Every row gives one point. The points of each table are mixes of a few directions, plus a little noise. How many directions does each table use, and how many do they share? Where both have some left over, give the other angles between the two spaces (their principal angles), to ten degrees, smallest first.

First:
array([[-0.87,  0.23,  0.34],
       [-0.21,  0.05,  0.08],
       [ 0.97, -0.25, -0.38],
       [ 0.26, -0.07, -0.11],
       [ 0.23, -0.06, -0.09],
       [-0.39,  0.10,  0.16]])
Second:
array([[-0.27,  0.35,  0.52],
       [ 0.01, -0.83,  0.06],
       [ 0.17, -0.47, -0.29],
       [-0.17,  0.48,  0.30],
       [ 0.17,  0.39, -0.38],
       [ 0.20,  0.49, -0.44],
       [-0.10, -0.42,  0.24]])
Directions: first 1, second 2, shared 0; angles 40

First:
array([[-0.43,  0.15,  0.69,  0.53, -0.26,  1.66],
       [-0.12, -0.02, -0.12,  0.13,  0.07,  0.09],
       [ 0.16,  0.00,  0.03, -0.17, -0.05, -0.26],
       [-0.12,  0.01,  0.03,  0.13,  0.00,  0.26],
       [ 0.03, -0.08, -0.36, -0.07,  0.16, -0.49],
       [ 0.32,  0.00,  0.07, -0.35, -0.08, -0.55],
       [ 0.15, -0.08, -0.35, -0.19,  0.14, -0.71]])
Second:
array([[ 0.28,  0.08,  0.16,  0.28,  0.69, -0.16],
       [ 0.31, -0.28, -0.06, -0.10, -0.15, -0.32],
       [-0.68,  0.39, -0.17,  0.10, -0.47, -0.09],
       [-0.18,  0.53,  0.05,  0.24,  0.00, -0.03],
       [ 0.08, -1.41, -0.21, -0.50,  0.20,  0.02],
       [ 0.30, -0.09,  0.11, -0.29, -0.17,  0.49],
       [-0.12,  0.78,  0.12,  0.26, -0.09,  0.07]])
Directions: first 2, second 4, shared 0; angles 30, 40

First:
array([[ 0.09, -0.17,  0.05,  0.26,  0.23,  0.17,  0.58, -0.03, -0.44],
       [ 0.13, -0.24,  0.08,  0.38,  0.33,  0.24,  0.82, -0.04, -0.63],
       [ 0.06, -0.10,  0.03,  0.16,  0.14,  0.10,  0.35, -0.01, -0.27],
       [-0.18,  0.33, -0.11, -0.52, -0.46, -0.33, -1.15,  0.05,  0.88],
       [-0.07,  0.12, -0.04, -0.19, -0.17, -0.12, -0.42,  0.02,  0.32],
       [ 0.12, -0.21,  0.07,  0.34,  0.30,  0.21,  0.74, -0.03, -0.57],
       [-0.14,  0.27, -0.09, -0.42, -0.37, -0.27, -0.92,  0.04,  0.71]])
Second:
array([[ 0.07, -0.14,  0.05,  0.22,  0.20,  0.14,  0.49, -0.03, -0.37],
       [-0.17,  0.34, -0.12, -0.55, -0.46, -0.33, -1.18,  0.06,  0.89],
       [ 0.10, -0.17,  0.06,  0.29,  0.25,  0.18,  0.63, -0.03, -0.50],
       [-0.26,  0.44, -0.15, -0.73, -0.64, -0.47, -1.61,  0.07,  1.23],
       [ 0.08, -0.13,  0.04,  0.22,  0.19,  0.13,  0.48, -0.02, -0.36],
       [-0.01,  0.02, -0.01, -0.04, -0.04, -0.02, -0.09,  0.01,  0.07],
       [ 0.04, -0.05,  0.02,  0.10,  0.08,  0.06,  0.21, -0.01, -0.16],
       [-0.02,  0.03, -0.01, -0.04, -0.04, -0.03, -0.11,  0.00,  0.09],
       [ 0.14, -0.25,  0.09,  0.40,  0.34,  0.25,  0.87, -0.04, -0.67],
       [ 0.05, -0.09,  0.03,  0.13,  0.10,  0.08,  0.28, -0.02, -0.21]])
Directions: first 1, second 1, shared 1

First:
array([[-0.11,  0.17, -0.32, -0.51, -0.35,  0.27,  0.53,  0.08, -0.27,
        -0.20,  0.51, -0.17],
       [-0.19,  0.28, -0.15, -0.72, -0.27,  0.02, -0.15, -0.21, -0.43,
        -0.65,  0.70,  0.02],
       [ 0.14, -0.02,  0.08,  0.69,  0.21, -0.37,  0.24,  0.18,  0.09,
         0.23, -0.44, -0.06],
       [ 0.40, -0.30,  0.59,  0.43, -0.14,  0.18, -0.29, -0.61, -0.23,
         0.85, -0.65,  0.22],
       [ 0.05,  0.12,  0.21,  0.18,  0.15, -0.34, -0.45, -0.25, -0.26,
        -0.23, -0.15,  0.18],
       [-0.15,  0.17, -0.29, -0.42,  0.11,  0.45, -0.12,  0.10, -0.21,
        -0.39, -0.12,  0.15],
       [-0.01, -0.52,  0.10,  0.80,  0.45, -0.46,  0.13,  0.68,  1.43,
         0.62, -0.18, -0.32],
       [-0.12,  0.09, -0.20, -0.45, -0.16,  0.24,  0.11,  0.03, -0.11,
        -0.24,  0.33, -0.04]])
Second:
array([[-0.04,  0.17,  0.02, -0.26,  0.19,  0.53,  0.18, -0.11, -0.60,
        -0.16, -0.61,  0.27],
       [-0.32, -0.21,  0.35, -0.05,  0.70, -0.29, -0.11,  0.35,  0.51,
        -0.34, -0.14,  0.08],
       [ 0.57, -0.07,  0.00,  0.68, -0.66, -0.18,  0.08, -0.31, -0.74,
         0.63,  0.02, -0.08],
       [ 0.01, -0.04, -0.23,  0.14, -0.05, -0.08,  0.23,  0.31,  0.10,
         0.01,  0.17, -0.16],
       [-0.16,  0.24,  0.39,  0.14,  0.35, -0.71,  0.37, -0.06, -0.26,
        -0.45, -0.03,  0.00],
       [ 0.11,  0.07, -0.50, -0.01, -0.34,  0.30, -1.29, -0.31,  0.98,
         0.31,  0.13,  0.03],
       [ 0.03, -0.20,  0.60,  0.12,  0.07, -0.49, -0.01, -0.24, -0.09,
         0.08,  0.16,  0.01],
       [-0.21,  0.04, -0.64, -0.76, -0.25,  0.92,  0.54,  0.38,  0.09,
        -0.08,  0.29, -0.15]])
Directions: first 5, second 6, shared 4; angles 40

First:
array([[-0.11, -0.17,  0.08,  0.68,  0.12, -0.54,  0.48,  0.09, -0.37,
        -0.33,  0.14, -0.47,  0.07,  0.13, -0.19,  0.05,  0.16,  0.18],
       [ 0.05,  0.14, -0.01, -0.42,  0.19,  0.39, -0.45,  0.01,  0.29,
         0.26,  0.33,  0.09,  0.17, -0.13, -0.07, -0.11, -0.25, -0.22],
       [ 0.00, -0.22, -0.03,  0.42, -0.07, -0.25,  0.20, -0.08,  0.30,
         0.21, -0.07,  0.08, -0.36, -0.52,  0.03,  0.19, -0.12,  0.10],
       [ 0.18,  0.20, -0.24, -0.35, -0.38, -0.13,  0.65, -0.18, -0.61,
        -0.49, -0.08,  0.69,  0.22,  0.13, -0.54,  0.35,  0.59, -0.07],
       [-0.12, -0.18, -0.28, -0.27, -0.17,  0.55, -0.66, -0.05,  0.67,
         0.66, -0.38,  0.15, -0.18, -0.30,  0.54, -0.58, -0.57, -0.11],
       [-0.31,  0.31, -0.98,  0.35,  0.05,  0.50,  0.14,  0.30, -0.35,
         0.19,  0.17,  0.25,  0.62, -0.37,  0.14, -0.56,  0.10, -0.14],
       [-0.17,  0.46,  0.39,  0.18,  0.51,  0.01, -0.11,  0.42, -0.57,
        -0.43,  0.13, -0.75,  0.24,  0.87,  0.48,  0.05,  0.41,  0.17],
       [-0.03, -0.57, -0.10,  0.53, -0.42, -0.38,  0.19, -0.22,  0.52,
         0.35, -0.54,  0.12, -0.65, -0.58,  0.21,  0.00, -0.28,  0.20],
       [ 0.31, -0.49,  1.12, -0.75,  0.22, -0.29, -0.67, -0.30,  0.45,
        -0.16,  0.26, -0.69, -0.21,  0.73, -0.50,  0.04, -0.58, -0.08],
       [ 0.20,  0.50, -0.01, -0.40, -0.01,  0.13,  0.24,  0.01, -0.33,
        -0.28,  0.09,  0.53,  0.07,  0.05, -0.11,  0.55,  0.57, -0.04]])
Second:
array([[-0.03,  0.17, -0.35,  0.07, -0.35,  0.39,  0.21, -0.41,  0.81,
         0.57, -0.30,  0.21, -0.59, -0.07, -0.36,  0.05,  0.15,  0.18],
       [-0.27, -0.33, -0.39, -0.15,  0.29,  0.04, -0.37,  0.09, -0.15,
         0.02,  0.02, -0.06,  0.59,  0.27, -0.36, -0.57,  0.01, -0.34],
       [-0.01,  0.25,  0.30, -0.21, -0.07,  0.01,  0.27, -0.01,  0.00,
        -0.16,  0.04,  0.18, -0.20, -0.21,  0.47,  0.49, -0.13,  0.05],
       [ 0.20,  0.90, -0.14,  0.19,  0.18,  0.77,  0.29,  0.29,  0.09,
        -0.20, -0.63,  0.22, -0.39,  0.40,  0.10,  0.53,  0.45,  0.81],
       [-0.36, -0.45, -0.46, -0.70, -0.12, -0.34, -0.07, -0.02, -0.23,
        -0.07, -0.26,  0.19,  0.80,  0.23,  0.24, -0.43, -0.27, -0.64],
       [ 0.65, -0.65,  0.52,  0.95, -0.35, -0.84, -0.22, -0.14, -0.10,
         0.23,  0.57, -0.75, -0.39, -0.30, -0.47, -0.43, -0.02,  0.10],
       [-0.02, -0.30, -0.09, -0.01, -0.29, -0.22,  0.00, -0.28,  0.29,
         0.32,  0.05, -0.01, -0.10, -0.16, -0.16, -0.21, -0.10, -0.18],
       [-0.13,  0.41,  0.66, -0.14,  0.70,  0.17, -0.09,  0.51, -0.68,
        -0.71,  0.47,  0.04,  0.29, -0.14,  0.58,  0.56, -0.08,  0.00]])
Directions: first 6, second 5, shared 0; angles 30, 30, 30, 40, 80
